Every row gives one point. The points of each table are mixes of a few directions, plus a little noise. Count the directions of each table, and those that both share. Where both have some left over, give the other angles between the two spaces (their principal angles), to ten degrees, smallest first.

First:
[[-21.2 -35.9  35.2]
 [ 15.0  24.9 -24.3]
 [  1.6   2.4  -2.2]
 [  5.2   8.6  -8.5]]
Second:
[[ 13.7  -5.4  -0.7]
 [  4.9  15.7   3.2]
 [ 14.8  31.5   6.5]
 [-33.9 -41.3  -9.2]]
Directions: first 1, second 2, shared 0; angles 50

First, 9 rows:
[[  2.7  -0.7   0.1  -2.2  -0.1  -1.3   0.4  -2.0]
 [-36.4  16.1  10.4 -14.6  33.1 -15.1  19.1  22.6]
 [ 39.1  -8.7   1.0 -22.4  -2.9 -13.6   5.1 -31.3]
 [  0.5  -9.3 -12.3  38.5 -33.1  30.2 -27.0   7.2]
 [ 33.6 -13.6  -7.7   5.5 -24.7   8.5 -13.2 -22.3]
 [ 30.2  -9.4  -2.8  -6.0 -12.1  -2.2  -3.4 -21.8]
 [-40.2  13.5   5.2   3.2  20.0  -2.3   8.8  28.3]
 [-53.8  13.1   0.7  25.7   8.5  14.9  -3.5  41.4]
 [ 23.8  -1.7   5.2 -28.6  11.8 -20.8  13.6 -21.8]]
Second (7 x 8):
[[ -2.6  -4.9 -13.8  10.1   1.1  -3.7  -2.2 -25.7]
 [ 33.4 -30.6  14.2 -11.6  25.7 -30.2 -41.2  59.4]
 [-27.6  20.3   4.6  -5.5  30.9 -13.3   8.8  13.7]
 [  1.5   8.2   4.1   4.2 -21.7  20.6   4.3   2.9]
 [-22.5  -3.6  -8.6  26.4 -44.2  41.3   9.9  -9.0]
 [  5.5 -11.8  -0.1 -19.1   0.8 -10.1  20.5 -24.5]
 [ 12.4  22.6  -0.4  -4.3   7.3  -4.4  -0.1 -16.8]]
Directions: first 2, second 5, shared 2

First, 10 rows:
[[-17.9   6.5 -21.6  -5.1   2.6  29.5 -48.6 -10.4  -7.9 -40.9 -16.9]
 [-24.1   8.7  -1.7   4.3  10.4  22.0   8.4   5.9   5.0 -26.4 -16.8]
 [ 11.0  28.3  14.3 -24.7  -6.4  25.5 -39.5   7.3 -17.8 -10.4  39.0]
 [-14.8  -5.3 -16.5   9.1  10.0  -0.3   0.2  17.1  13.8 -12.7   4.9]
 [ 29.2 -14.1 -21.5  -5.1 -15.5  13.3   4.8  -8.7  -5.0  29.8  19.3]
 [ -6.1 -10.7   1.1  10.3   1.4 -13.2  14.4 -17.1   1.3   2.2 -35.8]
 [ -1.6  13.6  21.2 -16.5  -8.1  -7.0  21.2  -8.2  11.4 -20.2  -5.2]
 [ 17.5 -25.7  -5.8  17.3  -1.8 -23.6  53.5   9.5  12.3  49.9   9.9]
 [ 14.6 -16.5  -1.3  24.3   5.6  -1.9 -22.3 -12.9 -35.8  52.0 -18.1]
 [ -7.7  15.3  30.0 -13.6   1.7 -44.8   6.1  16.6  23.8 -26.2  20.1]]
Second, 8 rows:
[[-20.5 -10.5   5.1  36.2 -10.7  -7.7 -79.3   0.7  -8.3   7.5  18.9]
 [ -6.2  17.2  36.1   9.5  -7.6  -5.1 -38.6  18.9  -6.0   7.4  44.6]
 [ 16.2  26.6  25.0 -33.0   7.0   6.0  58.1  14.7   3.0  -2.8  13.4]
 [ 11.1   0.2 -13.3 -19.9   7.1   4.2  45.8  -5.9   4.7  -4.4 -20.9]
 [  1.9 -13.1 -24.3  -0.1   2.6   1.3  13.7 -13.9   2.9  -4.4 -28.5]
 [ 11.2  -7.1 -24.8 -16.5   7.4   5.5  50.0 -11.3   6.0  -7.1 -32.3]
 [-11.1  -9.0  -2.6  21.5  -5.8  -4.1 -41.1  -2.4  -4.3   3.7   4.0]
 [ -1.9  -3.2   0.1   5.4   0.0  -1.2 -10.4  -0.7  -1.1   0.4   1.4]]
Directions: first 6, second 2, shared 1; angles 30
